Each row of a before or after table is a point. One or more steps were done to the points. Then noise was added and the rows were shuffled. The steps act on columns, c1 being the first. What was done? A step turns or swaps two columns, mirrors them in a line or flattens them onto one, adds a multiple of one to another, or multiplies or shifts one. Angles are multiples of 10 degrees, from the lower column toward the higher: turns from -170 to 170, lines from 10 to 170 but not 90. Use the fewest steps. Two steps may share a column if one is a turn and the other turns, adds or multiplies; they go together, in the order done. Otherwise the lowest column goes first.

Before:
[[-36  17 -23]
 [-49 -44 -19]
 [-18   6 -21]
 [ 60  21  -3]
 [ 46  21  12]
 [ 50  69  13]
 [-33  18 -32]
 [ 47  69 -21]
 [ 28  52  32]
 [ 21  17  12]
 [-11  21 -65]
 [ 12  22 -14]
 [ 66  21  -9]
 [-82 -20 -44]]
After:
[[ -9  23 -15]
 [-22  82 -22]
 [ 24  63 -10]
 [-20  83  12]
 [  0  25  12]
 [-34 -12 -32]
 [-23  52  32]
 [-39 -77 -43]
 [ 23  60  -3]
 [-12  -7 -20]
 [  3 -71 -15]
 [-33 -17 -21]
 [ 13  46  10]
 [-24   6 -68]]
Steps: turn c1 and c2 by 50 degrees

Before (8 x 6):
[[ 42  27  22  15 -29 -33]
 [ 20  38  18 -10  24 -15]
 [ -4 -21   4  25 -13   1]
 [  4  30  34  20  26   3]
 [-27 -10  12  29 -21 -16]
 [-17  -2   5  10   1  -3]
 [ 31  18  38  -6 -25 -20]
 [-20  11   2  17  -9  14]]
After, 8 rows:
[[ -5 -53   3  24 -11   5]
 [-26 -24  13  30 -23 -17]
 [-21  27   2  14  -6  12]
 [ 21  96  18 -10  25 -12]
 [ 30  43  37  -8 -23 -19]
 [  2  78  34  19  28   3]
 [-18  -5   4  12   0  -2]
 [ 40  67  22  16 -31 -33]]
Steps: multiply c2 by 2.5

Before, 14 rows:
[[-18  -6 -20  28 -26 -29 -32 -19  -9]
 [  3  -5  25  26 -64  53  25  -4  -1]
 [-52 -39 -26 -35  10  11  32 -52 -23]
 [-17   3  23   1   4  68 -60 -12  -9]
 [-29  28  20 -17 -23 -20  14  24  16]
 [-58  35  33  44 -41  50  18   9  10]
 [ 23   2   1  43  18 -16 -65  -3 -20]
 [ 13 -67  34  -9  24 -14  -7  40 -40]
 [-30   9 -59 -29 -20  47  21   9  24]
 [-18 -68 -24  10 -21 -23 -13  31 -63]
 [ 34 -26 -50  59  13  14 -22   4  31]
 [ -5 -19 -50  22 -31  46  30   6 -59]
 [ 39   4 -16   9  43 -33 -47  11  24]
 [-36   8 -18  15  19  40 -57 -35 -70]]
After (14 x 9):
[[ 14 -66  32  -8  24 -13  -1  41 -37]
 [ -6 -23 -51  23 -31  47  15   3 -59]
 [-30  28  20 -17 -23 -19  25  27  18]
 [-19 -70 -22   8 -20 -22 -20  28 -64]
 [ 24   0   2  42  19 -16 -97  -4 -19]
 [-18  -1  25   0   6  67 -60 -12  -6]
 [-50 -40 -27 -38  10  13  58 -48 -24]
 [-60  36  33  45 -39  48 -15  11  10]
 [  3  -7  23  25 -64  53   7  -4   0]
 [-37   9 -15  17  19  40 -68 -37 -73]
 [ 41   4 -17   9  40 -31 -53  10  22]
 [-21  -5 -24  30 -29 -31 -55 -20 -10]
 [-33   9 -61 -30 -17  48  42  11  23]
 [ 34 -25 -46  58  11  14 -63   5  34]]
Steps: add -0.7 times c4 to c7

Before:
[[-12  70  33   1  59  31 -14 -60  10  64  -7  20 -50 -28]
 [-17   0 -35   8 -16   3  -3 -55  32  44  30  -2  -3 -78]
 [ 89 -13  36   7  51 -38  30 -31 -40  43 -33 -49  42  35]
 [-15  80  29 -49  37  33  54 -17 -30 -20  -9   7  16  -6]
 [ 16  25 -45  25 -35  32  45 -48   7 -27  52   3 -61  33]
 [-12  -7 -13  15  45   5  50 -45   9 -25 -13 -11  13 -13]
 [ 44  -5  28 -48 -21 -20 -48  -5  51 -12 -34  13 -44 -72]
 [ 13  42 -11 -47  41 -37 -35 -15 -33 -31 -23  30 -31   9]
 [ 60  53  60  -6  45  30 -56  16   2  12  28   2   9  36]
 [-27  65  34  28 -36 -48  28  22 -13 -27 -29  -9 -16  17]
 [-25 -21  41 -59  12  25  40  28  40  13   6  20   6  22]
 [ 64 -22  35 -19  25 -64  10  40  17 -14  26  27 -26  18]
 [ 29  14  29  15 -38  36 -16  16   6  18   1  41 -19 -30]]
After:
[[ -2 -49  50   3  37  33  73 -16 -11 -20 -64   8  23 -19]
 [ 51  -2  81  41  44  30 -41  16  16  13 -59   4 -33  27]
 [-15  16  62  20  13  25  69  28  18  14  15  20  21  36]
 [ 31  34  55   7  25 -63  21  40  12 -14   7  27 -62  19]
 [-28  35 -24 -49 -34  33  18 -49  15 -27 -47   2 -58  28]
 [-16  26 -14  -4 -15   3  -6 -55 -26  44 -15  -2   9 -44]
 [  4 -25  48  66 -20 -20  -7  -4 -19 -12  22  12 -62 -32]
 [-41 -41  54   8  60  31 -10 -60 -10  66 -56  21 -31 -19]
 [ 10  -7  50   0 -37  36 -20  15 -12  19 -13  42 -33 -19]
 [ -9 -42   9  57  40 -35   3 -15  -4 -30 -24  30 -33  -7]
 [-32 -58  55 -40 -37 -48   5  21   6 -27 -41  -9   5   7]
 [  0  -9   6 -44  46   4  29 -44  -3 -25  11 -10  17  -6]
 [ 96 -23  56 -24  51 -38  18 -30   4  44  28 -49 -25   9]]
Steps: turn c1 and c13 by -40 degrees; turn c2 and c11 by -120 degrees; shift c3 by 20; mirror c4 and c7 in the line at 110 degrees; flatten c9 and c14 onto the line at 60 degrees

Before (12 x 20):
[[ 24  44 -16  -5 -23  16 -15  27  39  17 -25  35  35   4 -15 -40 -32  -8
    3  38]
 [ 12  25  -5  -6  15 -21  33 -37  28  22  11 -95  29 -35 -16  14 -20  16
  -17  12]
 [-42  23  14  10  52  -4 -17 -49  25  23 -26   4  23 -28 -48  34  -6 -24
  -19  12]
 [ 25 -13  11  26   8  -7  -9  22  26 -25   8   7  40 -11  -2 -12  33  -3
  -43  40]
 [  1  -6   5   4 -29  34 -17   2  15 -26  23  21 -15   7 -28 -28 -19 -13
  -18  61]
 [ 30  54  -2 -49 -41  -1 -30  11 -41 -36  35  54 -31 -36 -67  33  54 -54
    0 -32]
 [  4 -16 -43  45 -35  26  -2  -7  34  -4 -19  14 -11 -12  -8 -18 -14 -19
  -10  17]
 [-10  20  -3  -6  50  -7  -5 -29  32  32  15 -34  17 -35 -55  12 -33  31
  -11 -49]
 [ 13  53   3 -42   6   3 -13 -13 -54 -36  26  48 -20  12 -49  18  29 -81
  -15 -71]
 [ 28   7 -44  37 -20  30 -42   1  -1 -13  -3   0  36  20 -19  10 -11  10
  -16  66]
 [  4  -9 -26 -11  22  -6  -9  20  37 -34 -33  36  40   9 -53   3 -19 -21
    4  49]
 [-31  15  -9  10  64 -35 -16 -31   6  17 -15 -56 -16 -62  -4  -5 -41  10
  -22 -13]]
After:
[[  6  -5   4  -7 -30  35  -6   0   7 -25  19  21   1   7 -26 -28  15 -14
  -18  61]
 [ -6  25  -4  12  17 -18   9 -40  12  22  13 -97   1 -34 -19  15  22  16
  -16  15]
 [-22  51   4 -30   6   3 -28 -10 -20 -36  24  53  -1  12 -47  18 -24 -82
  -14 -71]
 [-12  44 -17  -8 -24  16  -9  24  14  17 -25  34   2   4 -13 -42  38  -7
    5  37]
 [ 20  18  -3  -7  51  -7  -6 -28  13  32  14 -32   0 -38 -55  11  27  34
  -11 -49]
 [  2 -15 -43  23 -35  26  23  -5  14  -4 -21  16   0 -15  -5 -18  16 -21
  -11  15]
 [-21   8 -44   3 -20  30  -1   1   2 -14  -1  -3   2  20 -19  12  21   9
  -17  65]
 [ 42  23  11  -3  51  -4   0 -48   9  25 -25   5   1 -29 -49  33  -9 -23
  -22  16]
 [-44  54  -2 -44 -40   0 -38  12 -16 -36  33  54   1 -34 -68  34 -40 -57
   -2 -34]
 [  2  -8 -26 -10  21  -3  -9  18  16 -33 -36  38   2  11 -52   3  20 -21
    4  49]
 [ 44  15 -11  -4  63 -32   0 -32   1  18 -17 -55  -3 -63  -4  -5  27   9
  -22 -14]
 [-36 -15  10  13   9  -7   8  21  11 -25   7   6  -1 -11   0 -14 -21  -3
  -42  41]]
Steps: turn c1 and c17 by 160 degrees; flatten c4 and c7 onto the line at 40 degrees; multiply c9 by 0.4; multiply c13 by 0
